Rows are points. Each copy is the shape, with its points in the same order, turned, moved and blurred by noise. Is it also mirrored, or only turned?
In the rows, zero is written as 128.

Shape:
[[154  95 106]
 [ 93 149 142]
 [ 85  88 112]
 [145  84  95]
 [105 138 195]
 [165 162  94]]
Copy 1:
[[ 76 106 159]
 [129 143  91]
 [ 87  88  86]
 [ 70  88 145]
 [176 117 109]
 [ 91 174 165]]
Copy 1 is: mirrored
Copy 2 (6 x 3):
[[165 153 117]
 [ 86 145 160]
 [113 100 111]
 [164 142 106]
 [108 122 205]
 [129 213 130]]
Copy 2 is: only turned

Shape (9 x 6):
[[131  88 125  99 173 151]
 [ 63 137 122  81  89  83]
 [195 147 128 184 121  52]
 [107 121 124  98 143 101]
 [161 119 132 122 125 160]
 [129 135 105  55 134 120]
 [ 75 114 124 101  66 147]
 [110 164 171 157 137 102]
 [114 160  60 114 167 167]]
Copy 1, 9 rows:
[[107 121 159  59 180 131]
 [ 78 174  73 101 115  91]
 [180  78 124 183 159  70]
 [ 99 146 106  95 161 106]
 [135 127 182  89 135 115]
 [127 176 122  64 160  88]
 [ 96 162 122  88  75 125]
 [ 80 121 142 173 153 103]
 [153 196 140 101 185 165]]
Copy 1 is: only turned
Copy 2 (9 x 6):
[[159  75 159 135 150 148]
 [ 62 130 117  87 128 177]
 [119 166 128 122 102  22]
 [112 110 130  94 143 144]
 [168 137 127 155 110 143]
 [152 117 130  68 124 169]
 [ 80 139  85 137 115 197]
 [107 178 141 130 177 100]
 [180  98  66 103 175 143]]
Copy 2 is: only turned
Copy 3, 9 rows:
[[166 100 116 119 189 162]
 [127 126  82 102 114  65]
 [ 71  98 216 130  97 151]
 [129 119 112 115 155 118]
 [179 116 148 114 131 172]
 [151 152 116  72 160 122]
 [189 105  76 107  96 101]
 [111 136 133 183 114 133]
 [129 144  74  85 142 207]]
Copy 3 is: mirrored

Shape (12 x 8):
[[136  65 153 160 114 105 135  94]
 [ 90 110 189 169  98 127 119 124]
 [137 128 151 160 125 156 135 140]
 [162 126 143 158 156 126 137 134]
 [157 187 181 107 137 123 140 173]
 [143 139 131  96 126 122 178 164]
 [130 137  20 123  99 104  72  93]
 [146 147 174 135 143  82 138 114]
 [105 129  68 124 164  71  89 153]
 [ 85 143  65 101 152 120  95  85]
 [ 94 117  28 160 141 110 102  67]
 [158 168 151 166 116  96 206 159]]
Copy 1, 12 rows:
[[174 106 137 180 129 124 103  48]
 [180  98 118 149  55 136  95  71]
 [182 131 119 136 102 140 117 117]
 [167 153 151 159 116 126 128 121]
 [132 156 115 161  75 131  79 184]
 [121 122 107 175 132 161 109 159]
 [110  68 166  58 185  92 121 101]
 [121 141 139 182  88  99 100 108]
 [100  86 214 117 131 144 123 129]
 [ 77 112 161  72 136 147 127  81]
 [107  83 176  72 163 121 171  56]
 [149 117  98 209  94 108 153 160]]
Copy 1 is: mirrored
Copy 2:
[[ 88 114 166 200 115 124 167 118]
 [124 129 150 198 144 166 133  81]
 [137 113 114 160 129 160 176 107]
 [134 122 109 175 119 149 185 151]
 [153 169  98 143 125 220 164 159]
 [ 91 137 103 117 117 190 165 156]
 [143 135 130  92  60  52 103 137]
 [121 175 124 190 125 160 162 159]
 [133 116 102 138 108 105  79 190]
 [131 146 127  99 146  71 110 150]
 [118 123 110 129 112  22 114 125]
 [ 88 163  55 176  92 191 180 129]]
Copy 2 is: only turned
